Each row of a before or after table is a point. One or more steps were done to the points. Then noise was added and the rows were shuffled. The steps act on columns, c1 being the first. What was done? A step turns or swaps two columns, mirrors them in a line or flattens them onto one, adds a multiple of one to another, or multiplies or shifts one. Angles are multiples of 10 degrees, from the lower column toward the higher: turns from -170 to 170, lines from 10 to 170 but not 90. Use the fewest steps. Two steps may share a column if one is a turn and the other turns, adds or multiplies; they go together, in the order done. Otherwise the lowest column goes first.
In the rows, 128 means zero.

Before (13 x 3)
[[125 151 164]
 [168  62  95]
 [155  79 135]
 [114  87 106]
 [242 122 102]
 [111 169 157]
 [167  92 147]
 [116 147  99]
 [135 137 136]
 [112 135 152]
 [146 152 126]
 [165 152 105]
 [166 119 131]]
After (13 x 3)
[[111 101 154]
 [120 159 122]
 [216 145  95]
 [197 236 101]
 [122 138 137]
 [177 136 153]
 [115 140  94]
 [166 108 105]
 [ 77 121 157]
 [129 181 100]
 [156 154 132]
 [185 120 134]
 [ 97 121 166]]
Steps: add -0.5 times c3 to c1; turn c1 and c2 by 60 degrees

Before (9 x 6)
[[102  95 110 153 126 176]
 [156 100 114 155 124 178]
 [145 126 106 123  73 133]
 [ 99 166 126  69 121 104]
 [116 217 138 134 136 180]
 [140  99 128 147 139  92]
 [107 110 109  98 139  86]
 [142  99 102 122 130 186]
 [143 160 214  96  84 180]]
After (9 x 6)
[[167 158 183  86 107 181]
 [123 169  93  48 107 103]
 [180 126 112 116 100 135]
 [ 97 214  44 136 105 184]
 [141 101 144 161 134 183]
 [123  97 134 111 126 181]
 [136  96 149 148 153  93]
 [118 110 126  88 125  90]
 [101  93 139 158  92 178]]
Steps: add -0.3 times c6 to c1; turn c1 and c5 by 50 degrees; add -1 times c2 to c3; multiply c4 by 1.3

Before (12 x 9)
[[128 109 154 115 133 132  98 102 150]
 [151 106 123 112 145 135 156 153 131]
 [131 146 149 124 127 116 135  98 134]
 [142 134 155 110 184 113 141 152 123]
 [118 102 155 119 167 151 149 147 131]
 [130  99 117 206 149 116 132 152 111]
 [132 124 142 121 130 110 146 101 110]
 [131 100 132 109 137 111 132 112 104]
 [ 98 131 162 110 139 134 136 249 125]
 [128 126 128 103 137 116 102 118 144]
 [ 93 175 135 103 141 141 128 110 108]
 [ 93 110 137 110 149 120 139 116 158]]
After (12 x 9)
[[115 114  97 125  89 104 145  97 133]
 [ 89 110 125 154 107 124 136 172 111]
 [139 119 102 151 112  74 152 112 127]
 [ 95 135 106 213 119 122 158  35 127]
 [100 103 115 115 128 109 137 128 163]
 [129  97 152 131 139 119 131 134 142]
 [128 115 106 112 142 118 139 145 110]
 [128 123 112 122 136 125 144 161 135]
 [129 102 123 110 134 113 131 120 104]
 [148 112 103 129 112 115 112  95 129]
 [133 102 149 104 124 128 162 136 146]
 [131 198 127  90 127 107 116  91 110]]
Steps: turn c2 and c8 by 140 degrees; turn c2 and c4 by -110 degrees; turn c3 and c7 by 110 degrees; mirror c5 and c6 in the line at 120 degrees

Before (12 x 12)
[[138 127 126 102 131 148 174 105  92 179 138 145]
 [126 161 129 140 166 110 170 134 176  82 125  89]
 [ 99 135 116  80 184 129 175 118  82 177 148  87]
 [ 90 146  83 121 152  94  91 148 123  80 166 171]
 [ 94 145 143 178 177 145 122 162 198 112 129  88]
 [128  96 100 108 171 159 161  90  69 152 104 116]
 [117 131 140 152 161  84 130 167 161 120  97  91]
 [ 97 156  95 180 131 112 101 129  75 103 165 131]
 [ 76 130  91 147 124 107 149 149 196 112 131  93]
 [167 148  81  95 173 124 112  85  80 178 124 110]
 [ 79 166  86 107  86 136  77 158  82  69 159 148]
 [144 104 137 125 182  86 110 129 162 109 171  60]]
After (12 x 12)
[[ 61 133  90 110 124 110 102 144 179 112 142  79]
 [ 62 118  94  70 132 156 124 140  50 102 175 131]
 [117 100 130 105 167  94  98 123 132  83 134  76]
 [134 106 117 173 184  88 114 104 131 178 160  78]
 [100 133 141 103 160 128  86 170 150 121 109  81]
 [147 151 135 139 182 159  94 140 145 109 183  39]
 [ 61 131 143  76 176 115 147 159 181 111 139  78]
 [155 118 125 153 131  90 131  90 143 181 151 150]
 [ 94 110  83 127 153 165 109 161  74  79 176 182]
 [ 94  85  86 135  84 160 153 173  22  67 169 151]
 [188  97  81 150 174 161 128  95 131 177 134 105]
 [145 150  99 159 168 103 146  79  93 152 115 112]]
Steps: add -0.7 times c4 to c1; turn c2 and c4 by -160 degrees; turn c6 and c7 by 110 degrees; turn c6 and c8 by 20 degrees; add 1 times c10 to c9; shift c11 by 10; multiply c12 by 1.3

Before (11 x 18)
[[174 102  98 173  93  64  82 137  72 101 159 183 189 170 119 131 167 125]
 [166 135  87 149  95  76 152 107 170 108 110 103 109 160 166 103 100 194]
 [109  90 160 111  77 120 104 125 129 112 170 194 149 180 147 182 132 121]
 [ 72  57  88 108  87  63 180 113 142 112 150 120 182 144 108 128 160 105]
 [133 142 173 110  76 153 173 182 127 106 155 119  83 139  97 181 115 184]
 [171 125 163 154 133 161 131  94  95 174 118 137 149 100 138 186  86 115]
 [112 128 111 186 161  88  71 173  84 173 173 141 115  76 150 130 166 135]
 [112 107 168 119 132 137 124 129  91 103 155  92  81 100 177  85 106 110]
 [154 104 117 107 165  60 160 168 137  88 109 199 188 148 179 169 153 142]
 [132  96 175 170 173 105 171  81 161 144 108 129 105 117 150  96  70 148]
 [105 153 103  88 129 159 168 143  86 136  88 171 163 170 111  94 103 128]]
After (11 x 18)
[[169 104 118 107 165  58 157 168 138 154 110 145 189 149 114 169 181 113]
 [146  58  87 107  88  65 177 114 141  71 154 132 184 145 123 127 127 152]
 [ 80 124 161 156 136 160 134  94  94 170 118 129 151  99 131 189 103 140]
 [149 142 174 109  78 155 170 183 126 128 157 137  85 137 119 181  78  72]
 [153 109 165 119 132 139 125 130  89 111 152  82  80  99 165  83  65 148]
 [120 152 104  86 130 157 165 140  86 107  87 161 164 168 100  90 164 130]
 [149 139  87 150  96  78 152 107 170 164 113  94 112 162 154 102 129  62]
 [110  96 172 173 174 107 172  81 160 129 109 117 104 119 138  96 100 108]
 [154 104  97 177  94  66  83 137  74 174 159 163 190 173 100 131 124 129]
 [ 84 131 112 183 161  89  69 175  84 113 173 125 111  77 131 130 100 124]
 [144  92 155 110  75 118 106 124 128 109 169 160 149 179 102 182  68 133]]
Steps: turn c1 and c10 by 90 degrees; add -1.5 times c11 to c17; flatten c12 and c15 onto the line at 140 degrees; multiply c18 by -1

Before (11 x 24)
[[113 153 139 107 176  86  73 174 109 162 135 168 158  71  76 136 155 138
  185 136 125 135 142 132]
 [101 156  77 119 135 138 117 106  79 113 130 130 123 121 130 158 147 110
  205  98  86 118 104 124]
 [161 109 172 193 139 154 148 175  88 108 128  87  75 142  84 105 101 152
  145 164 145 103  71 121]
 [ 76 146  83 117 188 175 162  95 128  84  87  87  81 125 137 137 139  70
  155 117  77  71  73 150]
 [ 85 156 157  91 136 108 117 187 118 121 164 143 165 117 105 104 114 139
  157 146 141 210 157 111]
 [113  95 176 140 149 138 154 165 169 129 132 100 136 164 173  87 125 151
  168 152 116 142 108  80]
 [ 77 154 119 102 150 107 100 150  92 101 103 140  99 105 110 151 178  98
  198  96 116 142  75 140]
 [ 68 161  73 143 138 105 156  65  96 100  79 158  82 123 123 176 162  97
  194 132 117 105  86 151]
 [ 98  88 110 169 164 167 126 113 148  58  62  80  88 141 140 141 100  89
  148 100 108 148 128 166]
 [130 154 152  88 113 107 109 193 150 119 134 122 140  87 127 133 125 150
  169 167 114 173 133  83]
 [153 101 193 156 105 183 165 126 124 130 105 110 107 161 162  89  89 154
  152 186 112 161  53 144]]
After (11 x 24)
[[ 81 150 124 101 148 108  96 121  89 107 100 127 100 106 153 185 222 104
  195 135 111 145  72 137]
 [115  94 169 139 144 134 150 162 163 123 126 115 137 154  69  83 122 131
  168 102 114 149 106  81]
 [ 96  88 115 166 164 170 127  94 148  55  65 155  80 146  90 168  68 105
  144 122 110 150 126 162]
 [106 160  76 114 140 134 108 104  71 114 123 124 120 118 127 190 172 117
  199 138  81 116 108 130]
 [128 154 149  84 109 104 113 180 153 120 135 129 139  86 128  69 123 119
  170 157 107 181 132  93]
 [163 110 167 194 131 149 155 170  96 112 126 188  72 150 128  73  69 126
  145 129 147  94  74 120]
 [ 68 164  75 140 133 105 162  79  95  91  85 109  80 121 149 134 197 131
  192 172 116 102  92 152]
 [113 155 143 110 178  88  68 162 112 166 137 131 157  76 194 117 183 117
  192 140 125 139 139 131]
 [ 90 157 157  84 131 108 116 168 124 117 162 133 159 116 157  93 100 103
  160 111 144 234 156 110]
 [161 105 199 154 108 185 165 141 119 136 103 121 109 164  89  29  43 153
  149 130 110 175  53 146]
 [ 74 141  77 116 185 178 154  73 131  84  93 151  85 122  91 154 145 102
  150 124  84  53  68 152]]
Steps: multiply c8 by 0.7; turn c8 and c18 by -40 degrees; turn c12 and c15 by 140 degrees; multiply c20 by 1.6; turn c16 and c20 by 70 degrees; multiply c17 by 2; multiply c22 by 1.3

Before (13 x 48)
[[137  88 135 118  75 106 170  60 144 135 143 154 105 112  71 159 142 154
   96 104 125 118 141 189 128 136 138 131 188 126 158  52  94 152 117  48
  119 152 148 189 191  96  77 168 165 170  32 168]
 [161 128 111 154  80 140 108 125 146  59  76 144 102 101 117 139  95 112
  133  98  47 164 103 143 123 110 115  92 133 129 138 122  59 117  67 109
  101 159  97  78 112 121  66  92 123  84 143  55]
 [153 125  91 110 111 167 149 127 171  69 112 104  98  93  88 155 122 106
   80 105  67 144 138 134 143 152 152  75 151 111  99 102  68  73  74 128
  123 166 137 127  68 121  92 148 117 141 125  63]
 [173 125  63 196 114 152 103 124 125  47  94 141  88 127  72 121 104 128
  112 127  65 141 150 115 125 145 144  60 145 161 120  84  39 106 102 110
  136 193 138  89  81 133  99 127 170  98 176  94]
 [177 115 150 129  91 173 129  90 126 137 133 121  73 121  98 128  92 105
  109 112 120 153 151 235 127 162 134 171 231 120 155  49 113 161 141 121
  123 128 171 185 189  89 127 148 144 144  70 163]
 [159 105  80 151 147 158 135  96 176  60  64 116  96  65  94 117  85 169
  135 121  98 151 134 151 124 139 125  91 122 134 112 110 104 151  75 143
  105 177 133  80 102 160 112 136 151 134 112 107]
 [ 97 136 130 156 153 175 100 149 153 175 160  98 110 126 163 123 176 161
  151 164 151 145 155 118  71 124 174 137 177 163 174 152 137 186 133 160
  154 135 135  89 165 130  89 154  94 138 168 171]
 [105 183 134 113 177 170  85 189 105 145 154 118 152 101 153 130 157 165
  119 160 124  86 128 120 108 114 116 122 120 131 162 159 138 218 137 144
  150  79 177  95 165 120 125 191 136 142 146 207]
 [133 140 134 142 211 157 104 179 108 152 152 113 103  99 135 134 178 168
  177 149 179 134 127  94 108  87 183 124 127 128 180 174  89 199 135 155
  137 104 172 135 142  97 168 135  90 106 147 167]
 [121 141 160  91 164 225 110 165  79 153 164 112 123  95 124 155 166 177
  158 176 151  98 157  94 128 102 125 140 159 163 149 143 125 213 108 128
  157 153 166 130 150 158 130 122  69 107 145 199]
 [ 72 114 149 120 170 153  92 203 125 187 132 122 113 117 128 143 172 163
  117 160 143  83 183 116 136  90 138 135 110 163 134 156 126 195 139 184
  155 102 165 121 164 142 153  82 117 144 142 182]
 [ 99 169 178 123 148 154 134 187 108 137 136 102 125 133 123 118 157 150
  176 150 169 105 158 124 105  92 147  88 121 160 141 116 144 218 181 156
  164 139 156 105 159 100 143 148  47 143 142 175]
 [154 134  94 148 141 168 112  97 148  99 114 112  92  92 106 138  74 139
  123  98 133  90 121 167 132 158 145  40 160 124 162  92  84 103  96 107
  132 158 146  79  93 135  75  82 140  89 144  59]]
After (13 x 48)
[[153 162  96 150 139 167 110  96 148  97 114 110  80  93 106 136  73 139
  121  81 136  91 122 167 145  97 145  41 159 122 165  93 167 105  96 107
  133 158 145  78  92 135  77  99 140  90 143  59]
 [119 135 160  91 162 225 110 165  77 153 165 109 122  95 123  92 165 176
  156 122 150  99 158  95 128 137 124 140 162 164 147 142 132 214 108 129
  158 153 165 131 151 159 130 177  70 107 144 200]
 [177 145 152 128  91 174 133  90 127 138 136 123  56 122 100 146  91 103
  108 149 119 152 151 233 137 100 134 171 229 118 155  52 139 160 142 120
  121 127 169 185 189  88 126 111 143 144  71 164]
 [160 118 111 154  81 138 108 127 145  61  75 146  94 100 115 109  95 112
  130  89  47 163 103 144 166 140 115  95 132 127 138 125 185 117  68 107
  102 159  98  78 114 121  66  99 124  83 143  55]
 [174 138  64 195 116 154 103 125 123  46  93 140  74 126  71 143 106 127
  111 127  69 140 150 114 176 118 144  60 146 159 119  83 206 105 103 109
  136 195 139  88  81 134  98 127 169 100 175  91]
 [156 159  89 109 111 166 148 127 168  69 111 105  88  93  87 114 120 106
   80 148  67 144 137 135 143  93 153  76 148 111  99 103 189  72  72 128
  121 165 138 128  66 123  92 105 116 138 126  62]
 [ 96 129 130 157 153 174 102 149 152 173 159  98 106 127 162 134 174 161
  150 153 152 145 155 119 174 133 175 137 177 163 172 151  92 187 131 162
  154 138 134  89 165 129  90 165  93 141 168 173]
 [105 172 133 112 176 167  85 189 103 145 155 116 160  99 153 117 158 166
  120 192 125  85 130 119 142 139 118 121 119 134 163 159 109 221 137 145
  151  80 178  94 163 119 125 161 135 142 145 207]
 [ 70  90 150 118 172 152  90 202 124 187 132 125 108 118 128  97 173 162
  117  83 142  83 182 116 120 154 138 135 111 163 136 158 133 195 138 186
  157 103 166 123 161 142 153 157 118 142 141 182]
 [ 98 132 179 123 146 155 131 185 109 139 137 101 125 133 124 120 155 152
  176 145 169 103 158 123 141 165 148  87 124 159 141 117 103 217 180 156
  165 140 156 102 160 101 144 151  45 142 143 177]
 [135 110 136 118  74 108 170  59 144 136 144 154  98 112  72 105 143 154
   94 168 122 119 141 190 146 105 138 129 189 125 158  50 160 153 115  46
  118 152 146 188 191  96  77 103 166 170  31 166]
 [135 110 135 141 209 157 104 178 109 154 153 114  96  97 137 100 178 167
  181 136 176 135 127  94 164 161 183 123 127 129 183 175 155 199 136 156
  136 104 170 132 143  97 169 148  89 106 146 168]
 [159 108  81 150 149 160 136  93 176  60  63 116  86  64  95 141  85 168
  134 136  96 150 134 152 141 124 122  90 124 135 112 110 147 153  76 143
  105 178 133  81 101 161 114 121 152 132 112 108]]
Steps: turn c16 and c26 by -150 degrees; add -1 times c26 to c2; multiply c13 by 1.3; swap c20 and c44; turn c25 and c33 by 150 degrees
